Each wall is flat, endless, passes through zero and stands at right angles to its row. A trip goes straight from one point to another. Which walls does it cross, in order?

Walls:
(1): [25, -18, 53]
(2): [1, -20, 47]
(3): [-10, 64, 1]
(4): [-2, -29, 14]
(5): [-30, -14, -19]
(6): [42, -5, -7]
(7): [13, 22, -29]
(8): [-65, 65, 87]
Trips:
[4, -12, -36] to [-15, -26, -23] -> 4, 6, 7
[6, -28, -10] to [-106, 3, 59] -> 6, 8, 3
[-49, -17, -76] to [-23, 34, -29] -> 3, 8
[0, 32, -32] to [-45, -43, 71] -> 6, 8, 7, 2, 4, 1, 3
[9, 3, -8] to [1, 18, 25] -> 1, 8, 2, 7, 6

Walls:
(1): [-18, -21, 52, 0, -48, 26]
(2): [-7, -31, -73, 5, -21, -24]
(3): [-13, 39, -45, 65, 40, 64]
(4): [-16, -20, -3, -30, 84, 13]
Trips:
[57, -26, 35, 5, -12, -28] to [29, 73, 22, -46, 41, -42] -> 1, 4
[-22, 94, -73, 19, -17, -99] to [-51, 7, -23, 3, -37, 18] -> 1
[-66, -37, -20, -28, -39, 7] to [-59, 34, 24, 24, -4, -4] -> 3, 2
[-6, 60, 0, -7, -21, 12] to [5, 7, -30, 18, -27, -14] -> 1, 2
[53, -2, 37, 28, 52, -52] to [-17, 11, 1, 17, 19, 23] -> 3
[44, 27, -64, -11, 32, -29] to [17, -24, -26, -5, -35, 42] -> 4, 1
[0, 27, 29, 33, 37, -20] to [27, 36, -48, -21, -53, 60] -> 4, 2, 1

Walls:
(1): [-9, 20, 12, -7, 64, -41, -2, -81, 61, 6, -28]
(2): [-82, -3, 75, 9, -27, 23, -23, -57, -54, 17, 6]
(3): [-59, 16, -8, -54, -39, 22, -46, 27, -23, -66, -24]
(4): [33, 30, 53, -33, -22, 68, -3, -51, -24, -5, 86]
(5): [14, 18, -18, 23, 52, 36, 60, 15, 92, -2, 10]
(6): [33, 40, -6, -31, -25, 44, 13, -7, -45, -20, 27]
(7): [-6, -51, -28, -15, 65, 16, -19, -19, -10, 21, 64]
(8): [44, -2, 39, 106, -23, -15, 61, -24, -39, 14, -59]
(9): [-41, 29, 27, -16, 47, -42, 3, 5, -40, 28, 8]
Trips:
[33, -31, 14, -5, 56, -6, 46, -15, -2, 0, -50] to [42, -80, -38, -93, 14, -43, -3, -42, 13, -5, 36] -> 9, 8, 5, 4
[-31, 28, -11, -22, -22, -26, -6, -93, -16, -31, -4] to [-52, -21, -3, -42, -58, -6, -27, 8, 31, -24, -56] -> 9, 4, 6, 1
[-39, -16, 8, -11, 14, 33, -21, -28, -7, -48, 6] to [-24, -22, -3, -36, -43, -3, -34, -6, -15, 13, 7] -> 1
[41, -45, 30, -21, 15, 23, -77, -93, 42, -8, -99] to [29, -12, 26, -12, -21, 71, 2, 50, -64, 43, -13] -> 4, 6, 1
[-2, 13, -7, -50, 54, 15, 18, 35, 5, -38, -45] to [2, 86, -28, -6, 23, 14, 11, 28, -2, -31, 30] -> 4, 1

Walls:
(1): [28, -14, 2, -6, -34, -40, -41, -15, 70, 25, 51, -20, -35, 26]
(2): [32, 3, -25, -30, -62, 1, 16, 55, 42, 25, -36, -15, -50, -22]
(3): [-21, 28, 20, 17, -66, 42, 53, 35, 34, -46, -9, 2, 23, 82]
(4): [20, 3, 17, -39, 5, -15, -56, 20, 69, 24, 3, 12, -4, -42]
(5): [20, -19, 42, -39, 61, -71, -74, 76, -41, 33, 43, 57, 28, 17]
Trips:
[25, -38, -19, -1, 33, 84, 15, 27, -18, -60, -5, 9, 0, 36] to [-7, -6, 21, -20, -49, 4, -29, -30, 66, -22, -52, -25, 34, -41] -> 2, 4, 1
[-23, -16, 30, 75, -66, -5, -30, 31, 13, 7, 47, 26, -11, -23] to [34, -23, -37, -86, 12, 35, -36, -109, -46, -3, 4, -4, -28, 46] -> 2, 3, 5, 4
[15, -10, 2, 97, -8, 17, 110, -2, 2, 16, 37, -48, -21, 1] to [-8, 10, -5, -22, 130, -70, 19, -9, -16, 12, 46, 14, -26, 56] -> 2, 1, 3, 5
[24, 27, -31, 41, -16, 34, -39, 100, 3, 32, 1, -34, -49, 29] to [-35, 35, -79, 24, -4, 31, 22, -37, -5, -19, 4, 4, -37, -59] -> 5, 4, 1, 3
[-1, -7, 5, -1, 25, -13, -22, 21, 14, -36, 48, -55, -19, 14] to [-87, 11, 3, -19, 26, 47, -12, -43, 61, -62, -5, 14, 2, 55] -> 3, 5, 4, 1
[55, -4, -40, -6, 14, 23, -12, 15, 52, 48, -15, -56, 15, 19] to [-77, 35, 46, -47, -10, -20, 35, 19, -5, -3, -21, 29, 30, -21] -> 3, 1, 5, 2
[-74, 25, -45, 30, 40, 43, 5, -7, 4, -30, -35, 13, -11, -10] to [7, -31, -27, -30, -5, -26, -37, 82, 0, 23, -11, 9, -48, 41] -> 2, 5, 4, 1, 3

Walls:
(1): [-17, 22, 16, 10, -28, 11, 11, -24, 5, 14, 14, 25, 17, 24, 45, -26, 0, -87, -35, 4]
(2): [55, -37, 58, -1, -5, 48, -35, -63, -7, -32, -37, -24, 76, -25, -27, -40, 32, 4, 1, -19]
(3): [5, 71, 29, -59, 22, 20, -15, 21, -14, 134, -45, -14, -46, 14, 94, 20, 14, 16, 8, 2]
(4): [-45, 1, 46, -15, -34, 1, 21, -55, 5, 11, -11, 25, 8, 8, -5, 56, 0, 104, -23, 16]
(5): [-6, 52, -44, 23, -61, 14, -26, -27, 3, 74, 36, -27, -22, -16, 10, -34, 61, -14, 5, 71]
(6): [2, 35, -7, -5, -15, -28, -41, 66, -23, 85, 9, 22, -44, 59, 50, -53, 32, -62, 59, -12]
(7): [1, 34, 0, -39, -1, 23, -54, -11, -11, -31, 37, -5, 14, -55, 6, 33, -1, 3, -31, -17]
(8): [39, 18, -76, -14, -58, -7, -35, -7, -3, -37, 46, 65, -60, 38, -12, -7, -79, -9, -47, 3]
Trips:
[7, -31, -47, 18, -58, -12, 47, 33, 21, -35, 45, 38, 8, -58, -24, -61, -20, 29, -41, -35] to [-40, -54, -5, 18, 27, -69, -3, 40, -66, -10, -8, 44, 25, 3, 6, -47, 11, 60, 10, -21] -> 7, 4, 6, 8
[-57, -44, -39, 1, -15, 89, -104, 23, -33, 6, -23, -12, 27, 39, 5, 3, 2, 76, 41, 34] to [29, 41, 23, -17, -24, 18, -33, 0, -22, 0, 23, 24, -68, -27, 1, -4, -7, -36, 48, -15] -> 8, 4, 2, 1

Walls:
(1): [-39, -52, 43, -28, 9, 36, -20, -3, -14, 1, -37, -22, 99, -49, 34, -11, 22, 41, -35, -1, -3, 39, 67, 27, -8, -30, 29, 23, -38, -44, -2, -76]
(2): [-17, -10, 4, -20, 89, 18, 22, 43, -12, 14, 40, 45, 27, 11, -21, -10, 71, 2, -12, 35, -50, -26, -7, -15, 30, -52, -58, -66, -24, -2, -11, -17]
(3): [-24, -9, 56, -19, 3, 84, -21, 2, -46, 123, 5, 11, -25, 57, 46, 54, 27, 87, 35, -10, 25, 25, 10, 12, -34, 56, -30, 26, 35, -10, 14, -14]
(4): [-11, 69, 23, 13, -17, -17, -38, 5, 98, 25, 30, 33, 8, 22, -2, 44, 26, -52, 15, -60, -6, 6, -92, -90, 5, -51, 18, 35, 26, -34, 68, 11]
(5): [-23, 13, -69, -75, 9, 13, -27, -2, 27, -26, 47, -5, 2, -66, 27, 72, 3, 3, -75, -30, 24, -26, -1, -42, -3, 10, 5, 13, -37, 6, -67, -11]
(6): [50, 30, 47, -55, 35, -15, 85, 0, 16, 32, 24, 62, 24, -45, 25, 35, 66, 21, 39, -13, 16, 33, -44, 10, 5, 24, -11, 59, -39, -30, -41, 71]
(7): [-37, -26, 30, -11, 0, 26, 14, -53, -45, 62, -87, 16, -23, 10, -26, 24, -44, 16, 84, -32, 30, -23, -49, 65, 45, 35, -28, -9, 36, -19, 12, -54]
Trips:
[6, -1, 21, 32, -21, 50, 32, 62, -6, -132, 38, -45, 7, -21, 16, -40, -11, -9, -15, 2, 28, -22, 0, 60, -28, 19, 28, -4, -1, 3, 38, -43] to [-52, -5, -1, -22, -38, -50, 11, 10, 76, -4, -29, 66, 105, 25, 32, 1, 5, -13, -10, -28, -34, -9, -20, -64, 19, -64, -8, -44, -24, -27, 2, 102] -> 4, 2, 5, 6
[-55, 22, 2, 12, -3, 3, -13, 20, 17, -5, 35, 53, 44, 49, 18, -54, 46, 29, -41, -27, 19, 40, -68, 4, 46, -7, 44, 0, 32, 0, 12, 8] to [-7, 28, -21, 33, -54, 16, -6, 59, 15, 20, 57, 13, -2, -39, 103, 10, -42, -34, 55, -39, 2, 10, -57, 108, -15, 8, 15, 31, -64, 1, -17, -13] -> 2, 5, 7, 1
[1, 22, -59, -73, -24, -9, 27, -46, 18, -21, -1, -16, -3, -7, -36, -51, 25, -2, -3, -25, 3, -5, -36, 7, 40, 17, -41, -51, -17, 42, 20, -15] to [-9, 8, -5, -22, 25, -4, 40, 29, 48, 50, 27, -30, -12, 4, 28, -1, 13, 21, -28, 25, -49, 43, -27, 6, 25, -25, -19, 17, -31, -17, 72, 19] -> 6, 4, 7, 5, 3, 1

Walls:
(1): [88, -15, -39, -22, 17, -41, 1, 14, -8, -45, 79, 15, 43, -62, -2, -42, -4, 18, -24, 38, -39, -67, 27, 24, 15, -40, 32, 1, 15, 31, -44, -8, -37, -77, -3, 10, 47, -42, -106, -24, -23, -23, 40, -40, -37, 3, -2, 59]
(2): [-64, -58, -15, 12, -54, 5, -69, 5, 45, -27, -36, -14, 68, -70, -1, -26, -77, 7, -34, -31, -31, -6, 1, -3, -3, -56, -9, 0, 17, -39, -18, -28, 60, 56, -39, -63, -3, -4, 13, 57, 11, 6, -17, 7, 60, 9, 65, 35]
(3): [27, -15, 2, -37, -17, -82, 32, 28, -12, -37, 55, 45, 8, 1, 29, 14, -37, -44, 15, 31, -17, 36, 34, -88, -13, 9, 2, -3, 55, -10, -12, -48, 59, 4, 50, 11, 23, -27, -92, 11, -34, -5, -15, -41, 24, 3, 3, 10]
(4): [-1, -1, -21, -24, -91, -46, 16, -43, 35, -3, 10, -17, 24, -33, -12, -15, -9, 19, -24, 29, -1, -37, -17, 5, -16, -31, 40, -109, -15, -23, -60, -11, -19, -8, -40, -47, 21, 42, -19, -98, 74, -9, 4, -89, -33, -34, -23, -34]
(5): [-62, 37, 63, -43, 47, -13, -2, -17, -42, -38, 26, 83, 27, 43, -2, -61, 44, -2, -29, 20, 36, 19, -10, 28, 5, -18, 3, -26, 1, 13, 44, -7, -36, -72, -27, -35, 82, 44, -71, 94, -22, 16, -9, 29, -53, 11, -35, 20]
(6): [-37, 20, 0, 32, 41, 8, -32, 4, 70, 36, -12, -43, -19, -11, -18, 55, -18, 15, 46, 61, -25, -17, 0, -54, -11, 8, -16, 4, -7, -6, 13, -14, 7, 66, -43, 19, 32, -31, -51, -10, 20, 23, 38, -48, 62, 40, 2, -14]
(7): [3, -1, -66, 15, -4, -12, -5, 41, -36, -26, -57, -30, -4, -59, -11, -2, 49, -33, 55, 21, -11, 4, -10, 14, -22, 39, -8, 14, -4, 31, 12, -8, 3, -43, 31, -55, -51, 6, -43, -23, -48, 3, 8, -33, -4, -11, -13, -29]
(8): [13, -5, 19, 38, -21, -45, -65, 22, 22, -29, 64, -52, -1, 27, -13, 48, 0, 25, 0, -4, -39, 34, 31, 9, -22, -35, 38, -23, -5, -27, 31, 6, 2, 36, -14, 37, -25, -24, 16, -12, -31, -78, -68, -8, 38, -41, 11, 19]
Trips:
[-29, -68, -8, 16, -24, 39, -27, 15, -17, 50, -48, 74, 36, -7, -28, -50, 0, -11, 21, 26, -35, 64, -69, -10, 16, 39, -53, 43, -19, -16, 56, -5, 18, -8, 62, 24, 13, -63, -34, -28, 55, -24, 21, -1, 22, -22, -52, 20] to [-39, -42, 12, -5, 72, 37, -11, -32, 43, 29, 47, -20, -28, -19, 9, 27, -2, -11, -20, 15, -77, -37, 11, 6, -41, 6, 0, -23, 14, -58, -24, 20, -22, -64, 24, -15, 6, 27, 38, 17, -76, -13, -67, 16, -48, 6, 31, 38] -> 5, 3, 6, 8, 1, 7
[15, 55, -28, 1, 22, 6, -7, -7, 12, 10, -49, -99, -75, 17, -21, -17, 16, 43, 25, -44, -53, 54, -64, 7, 40, -40, -63, -56, 33, 15, 1, 13, 39, -50, -39, 17, 59, -89, 130, 35, 50, -2, -18, 30, 14, -21, -56, 16] to [2, 32, 50, 12, -57, -20, 75, -20, 18, -53, -6, -4, -11, 43, -38, 8, -22, 29, 7, -36, -7, 11, -24, 14, 3, 48, -11, -44, 48, -19, 70, -11, 36, -13, -36, -52, 27, -48, -22, 21, 14, -20, -40, -20, -54, 45, 0, 38] -> 6, 5, 4, 2, 3
[2, 83, -78, 21, -5, -34, 35, -44, -26, -32, -12, 43, -44, -10, 17, 46, 40, 86, 20, 67, 34, 13, -18, -22, -1, -14, -37, 17, -19, -73, 38, 12, -23, 35, -8, 9, -1, 9, 75, -36, 50, 13, -3, 71, 64, -1, 36, 6] to [-20, -16, -14, -4, -5, 7, -38, 19, -1, -20, 80, -38, 16, 9, 25, 37, 45, -48, 20, -1, 2, 25, 25, -11, 18, -6, 22, 49, 20, 36, 29, -17, 14, 11, -25, -12, 48, -31, 31, 11, -8, -33, -9, -87, -83, 48, 38, 17] -> 3, 1, 5, 7
[-37, -16, 1, 11, 45, -38, 50, 46, 68, -36, 100, 19, 1, 10, 39, -9, -94, 31, 40, 114, 71, -38, 14, 9, -4, -48, 16, -66, -56, -76, -54, 0, -6, 64, 17, -30, -2, -13, 32, 9, 2, 52, -50, -12, 28, 77, -45, 1] to [36, 20, 62, -9, -12, -43, -14, -41, 10, 12, -25, 60, 19, -36, 17, 66, -25, 15, 27, 17, -26, 49, -49, -33, -20, 2, 61, 32, 44, 16, -19, 28, -7, 6, 13, -79, -29, -38, -42, 32, 44, -12, -37, 49, -42, 91, 12, 58] -> 8, 4
